Each row is a point. Each copy is the shape, with its points in the same order, turned, moved and blurred by noise. Say if it was mirrored as well.
In the rows, zero is written as 128.

Shape (7 x 3):
[[103  69 141]
 [ 83 167  67]
 [137 167 142]
 [143 133 121]
 [160 146 153]
 [ 94  63  82]
 [107 104  96]]
Copy 1 (7 x 3):
[[150  72 114]
 [ 60 146 147]
 [138 162 145]
 [135 143 116]
 [169 156 126]
 [ 96  66  89]
 [ 91  97 113]]
Copy 1 is: only turned
Copy 2 (7 x 3):
[[126  73 167]
 [178 184 179]
 [136 147  97]
 [160 127 110]
 [137 120  82]
 [168  78 201]
 [165 111 158]]
Copy 2 is: mirrored

Shape (9 x 4):
[[158 144 122 115]
 [179 132 160 123]
 [ 98 160 123 102]
 [150 108 149 147]
 [191 142  97 148]
 [187 134 132 188]
 [ 89 159  74  87]
 [124  92 161 144]
 [102  67  63 166]]
Copy 1 (9 x 4):
[[115 114 136 109]
 [158 113 150 121]
 [114 168 116  79]
 [138 135 137 153]
 [ 88  94 161 132]
 [110 113 185 171]
 [ 68 166  91  59]
 [150 159 113 162]
 [ 53 157  77 183]]
Copy 1 is: mirrored
Copy 2 (9 x 4):
[[138 154 113 119]
 [183 148 105 119]
 [105 150 162 120]
 [162 129 113 165]
 [142 179  69 148]
 [177 176  83 183]
 [ 56 153 146 117]
 [163 105 135 169]
 [ 79 100  88 212]]
Copy 2 is: only turned

Shape (9 x 4):
[[165 154 160 109]
 [133 161 110 159]
 [115 123 225 195]
 [114 161 112 139]
 [158 117 104 112]
 [117 176 104 151]
 [150  88 107 120]
 [120 188 104 128]
 [116 155 115 108]]
Copy 1 (9 x 4):
[[113 191 125 138]
 [158 146 118 185]
 [ 84 125 223 170]
 [144 134 104 173]
 [174 170 111 123]
 [150 135  98 191]
 [179 154 131 103]
 [137 146  80 189]
 [131 143  88 146]]
Copy 1 is: only turned
Copy 2 (9 x 4):
[[ 95 124  53 131]
 [158 152 104 150]
 [131  84  87 249]
 [134 168 109 156]
 [124 123 107  98]
 [157 170 105 149]
 [110 105 119 102]
 [132 188  96 145]
 [105 172 110 136]]
Copy 2 is: mirrored

Shape (10 x 6):
[[124  69  95 105 110  96]
 [ 99 101  73  87 109 146]
 [153 147 125 123 124 108]
 [201 171 159 187 136 147]
 [105  87 101 136 131 124]
 [149 127 171 171  83 143]
 [171 138 165 172 125 107]
 [ 97 103  55 139 142 107]
 [219 104 163 162 101 174]
 [ 83 100 125 109 179 104]]
Copy 1 (10 x 6):
[[180 144  74 115 124 105]
 [156  75  74 118 125 134]
 [108 165 119 117 131 146]
 [107 190 198 151 158 180]
 [158 118 109 145 134 107]
 [130 154 199 113  98 136]
 [124 191 165 130 132 131]
 [151 114  75 178 123 116]
 [175 176 208  92 135 184]
 [132 118 100 136 174  68]]
Copy 1 is: only turned
Copy 2 (10 x 6):
[[159 135 186 124  98 204]
 [101 161 140 136 104 208]
 [161 145 147 129 118 109]
 [200 120  79 169 159  76]
 [126 106 147 120 121 182]
 [166  86 121 163  97 105]
 [190 102 121 144 125  82]
 [106 125 164 118 159 178]
 [223 107  72 175 106 133]
 [111 115 146  58 125 162]]
Copy 2 is: mirrored

Shape (10 x 6):
[[150 125 111 143 145 151]
 [103 126 151 129 139  95]
 [144 147  95 140 114 150]
 [ 89 141 100 111 101  90]
 [114 242 117  95 123 152]
 [122 132 159  75 220 114]
 [ 98 113  71 119  96 135]
 [126 153  72 119 113 159]
 [ 71 166  97 124 149 144]
 [140 113 239 101 124 141]]
Copy 1 (10 x 6):
[[154 128 118 158 104 129]
 [137 148 150 148 165 144]
 [138 146 114 125  82 119]
 [128 164 122  88 159 111]
 [ 95 216  66 135 112 163]
 [172 139  90 178 188 203]
 [127 121 107  97 130  88]
 [133 151  88 114  90 118]
 [119 174  73 148 155  97]
 [ 87 105 164 180 155 218]]
Copy 1 is: only turned
Copy 2 (10 x 6):
[[129  77 117 140 137 135]
 [ 99 122 153 123 148  85]
 [131 111 100 154 148 155]
 [ 88 165 102 119 166 117]
 [187 191 123 136 107 149]
 [116  96 166  61  83  90]
 [ 81 128  65 147 149 132]
 [128 126  74 146 131 155]
 [135 143  83 131 117  86]
 [ 79 105 230 168 100 113]]
Copy 2 is: mirrored
Copy 3 (10 x 6):
[[135 169 105 149 132 128]
 [ 84 105 125 132 141  86]
 [135 173 142 144 146 113]
 [ 95 148 164  98 146  75]
 [ 89 178 172 180 227 104]
 [ 93 110  51 113 215 116]
 [104 195 160  92 121 102]
 [126 203 145 134 146 123]
 [ 58 195 126 140 164  89]
 [ 77  52 135 150 148 178]]
Copy 3 is: only turned

Shape (12 x 8):
[[134  78 109 155  62 139  93 153]
 [ 90 137 118 131 164 152 144 105]
 [112  92 156  94 134 169 124  83]
 [138  90 114 110 101 112 161 182]
 [162 188 129 168 157 110 157 143]
 [107 187  91 113 104 194 140  80]
 [ 99 122 169 166 156  84 151 139]
 [158  82 103 164  54 155 180  95]
 [ 79  87 127 112 101 104 158 170]
 [146 183  84 155 124 100  79 132]
 [172 125 166 167 115 173  76 145]
 [ 99 105 132 103  68 146 172  87]]
Copy 1 (12 x 8):
[[178 102 162 145  64 137 171  89]
 [168 126 108 102 136 143 126 184]
 [177 130 174  63 140 133 135 151]
 [141 125 120 131 103  68 186 112]
 [147 166  80 183 168 143 140 140]
 [210 204 115  98  92 165 128 181]
 [124  98 138 168 162 112 125 168]
 [249 133 162 153 110 109 202 129]
 [132 105 142 129  87  68 160 157]
 [162 152  84 168 101 160  90  98]
 [143 136 162 135 135 197 167  86]
 [207 152 179 111  99  88 154 171]]
Copy 1 is: mirrored
Copy 2 (12 x 8):
[[109 133 107 135 116 143 106  27]
 [131  86 139 112 121 120 115 158]
 [132 121 151  72  76 156 143 129]
 [110 153  77 101 149  98 142  81]
 [114 141 132 175 196 122 126 162]
 [173 101 141 178  67 112 140 148]
 [ 57 126 147 102 173 113 102 143]
 [113 100 140 148 121 129 201  47]
 [ 82 132  93  82 122  76 119  93]
 [157 150 148 180 163 116  68 109]
 [111 151 120 154 126 216 105 101]
 [105 120 147 112  72  94 173  95]]
Copy 2 is: mirrored
Copy 3 (12 x 8):
[[166  92 143 196 106 163 108 138]
 [ 91 130  76 109 108 128 136 121]
 [124  88 121  86  78 137 135 103]
 [114  81 160 167 144 121 155 171]
 [ 97 200 131 137 164 145 152 142]
 [167 148  43 114  98 141 184 129]
 [ 54 157 151 151 107 116 115 134]
 [157  99 135 196 116 149 194  73]
 [ 94  78 138 177  98  97 142 175]
 [163 184  98 156 158 126  94 151]
 [149 148 155 133 105 214 103 136]
 [140  97 120 146  70 101 184 105]]
Copy 3 is: only turned

Shape (12 x 8):
[[181 100  86 107 133 143 159 104]
 [119  92 109 194 113 141 157  84]
 [182 139 121 160  81 190 133 107]
 [100 165  94 129  95 111  90 104]
 [148 157  99 140 151 104 114  69]
 [ 83 194 112 135 176  89 183  90]
 [157 132 106 119 130  63  83 107]
 [136  97 137 120 106 100 162 102]
 [157 108  93 156 132  35 133 187]
 [ 76 132 171  68 183 110 141 145]
 [140 168 150 106 112  74 127 137]
 [111 130 135 119  84 141  84  95]]
Copy 1 (12 x 8):
[[154  66 113 180 133  98  99 131]
 [ 97 102 143 168 145 180 107 120]
 [162 139 117 174 130 136  38 103]
 [ 96 166 109 142 161  73 126 115]
 [120 112 165 154 180  77 114 118]
 [142 107 163  77 209 112 166 105]
 [125 130 159 191 139  39 144 125]
 [136  90 156 151  99 110 129  91]
 [169 113 137 224 138 100 209 128]
 [163  93 159  62 105  72 176 157]
 [173 145 153 135 120  70 151  98]
 [ 97 164 123 130 112  86  98 118]]
Copy 1 is: only turned
Copy 2 (12 x 8):
[[104  77 143 126 109 162 154  97]
 [113 100 180 202 100 106 133 102]
 [138 140 141 152  57 112 175 119]
 [ 81 142  80 178 139  76 130 108]
 [ 76 136 123 148 160 103 156  78]
 [ 16 137 153 168 199 104 124 142]
 [122 100  84 136 184  91 153  82]
 [107  62 144 141 132  89 130 125]
 [168  78 121 181 214 124 145 141]
 [ 82 117 125  99 174 122  46 148]
 [115 111  99 120 173  72 133 160]
 [111 124  97 150 100  66 115 104]]
Copy 2 is: only turned

Shape (14 x 9):
[[133  76 131 142 135  97 142 120 100]
 [105 140 114 131 111  67 167 112 117]
 [149 130 103 162 141 107 128  47  89]
 [129 118  79 106 142 118 166  86 100]
 [ 86 125  75 143 123  92 161  54  91]
 [133 169  65 126 195 135 143 151 159]
 [137 121  82 105 146 142 113 170  86]
 [ 86 117 153  75 109  89 154 123 144]
 [ 89 102 125 136  95 174 165 129 130]
 [164 146  68  89 117 110 158 162  88]
 [216 106 194 208 139 132 149 136 115]
 [171 141 111  80 158 140 155 153  88]
 [140 143  94 103 131 195 106 180 158]
 [181 144 142 168 180 110 133 112  38]]
Copy 1 (14 x 9):
[[ 85 118 122 122  90  82 134 130 125]
 [ 75 135  99 102 130 135 172 160 119]
 [ 89 105 130  99  86 127 195  79 143]
 [ 99 121 121  62 120 114 160 123 165]
 [ 64 105 133  63  96 137 202 146 151]
 [155  61 104  79 187 131 137 114 113]
 [ 97  74  98 101 137 119  80 110 158]
 [123 158 102 116 112 137 131 195 136]
 [ 97 125 192 122 132 133 112 161 147]
 [ 73 119  75  81 172 128 104 104 160]
 [ 98 139 151 216 127  78 148  54 102]
 [123 119  85 113 160 107 106  99 187]
 [149  90 143 111 171 164  52 107 131]
 [ 83  80  89 167 114  88 179  61 171]]
Copy 1 is: only turned
Copy 2 (14 x 9):
[[169 117 133 124 148  88 159  97 168]
 [165 108 144 160 153 141 172 115 125]
 [147 150 150 127 134  79 142  65  87]
 [145 110  87 148 150  92 154  84 106]
 [160 164 106 171 139 124 173  74  95]
 [104  64  82 116 109  91 190 157  81]
 [ 92  93  95 153 130  63 144 125 162]
 [151  97 109 131 170 184 149 118 173]
 [174 136  78 142 136 114 101 163 146]
 [112  49 115 186 148  78 148 111 138]
 [195 100 195  66 162  33 109 152 135]
 [ 95  59 101 135 179  73 136 119 137]
 [ 91  65  77 122  93  90 101 182 145]
 [117 133 179 111 186  25 160 109 110]]
Copy 2 is: only turned

Shape (15 x 11):
[[156 113 142 225 138 116 117  90 177 185 112]
 [127 116 128  75 148 132 160 122   9  98 158]
 [ 92  55 152  73 116 139  87 143 185 102  40]
 [152 118 139  76 143  72 158 141 116 110 148]
 [110  95 129  90 137 130 117 151 190 110 163]
 [101 129  92  80 151  79 172 127 164 122 148]
 [103 138 146  80 130  93 136 107 173  85 115]
 [ 79 143  97 148 147  35 129 106 181 149 160]
 [136 139  77 104 156 123 131 141 158 118  92]
 [163 137 106 144 159 136  96 130 192  91 141]
 [153 145 134  82 115 139 105  78 179 151 144]
 [119 126 141 122  40  81 164 140 116 119 139]
 [ 82  38 143 115  84 111 165  64  70 109 132]
 [ 84 135 150  85 120 143 140 143 119 107 154]
 [ 94 106 146  87 142 140 176  80 151 119 126]]
Copy 1 (15 x 11):
[[153  87 167  92 102 105 195  56 133 163 122]
 [ 99 214 123 132 174 155 135 218 108 121 170]
 [154  63 162 196  89 139  98 138  65  44  99]
 [122 104  98 109 132 133 141 198 118  99 185]
 [162  56 123 140 141 181 103 141 109 113 164]
 [116  85 100 104 100 145  78 171 117 139 178]
 [130  85  75 163  90 145 113 155 110 114 147]
 [119  49 109 115 100  97 108 145 121 209 162]
 [119  99 110  94 128 121  82 121 102 100 124]
 [172  80  82 107 159 140 125  80 109 118 137]
 [101  93 111 155 118 147 124  78 151 100 180]
 [137 104 130 149 117 120 141 205 202 124 130]
 [167 183 183 190  82 136 140 201 131 142 168]
 [111 114 117 164 142 192 119 175 127 129 133]
 [124 131 124 145  67 188 113 142 114 123 158]]
Copy 1 is: only turned
Copy 2 (15 x 11):
[[146 192 185 138 180 195 115 126 177  88  92]
 [128 115  92 129 110 110 207 112 109 185 203]
 [ 21 159 116 135 142 175  87 247 107 138 131]
 [ 94  86  87 169 102 140 151 119 129 113 132]
 [100 145  99 122  74 135 132 199 135 103  93]
 [ 97  81  85 132  94 120 109 133 179 123  97]
 [ 56  98 110 119 127 151 120 140 127 127  80]
 [ 98 107  86 100 137 164 115 116 223  73  77]
 [ 91 138 119 113 103 106  68 128 144 129 129]
 [111 173 152  85  88 156 106 120 124  92 107]
 [ 81 125 166 116 132  97 157 151 129  95  72]
 [143  42 109 130 172 154 132 178 114 107 134]
 [104  75 144 127 157 175 215 194 177 180 159]
 [119 127  80 108 130 113 156 170  98 150 102]
 [ 83 119 136 142 127 137 162 161 146 174  79]]
Copy 2 is: mirrored
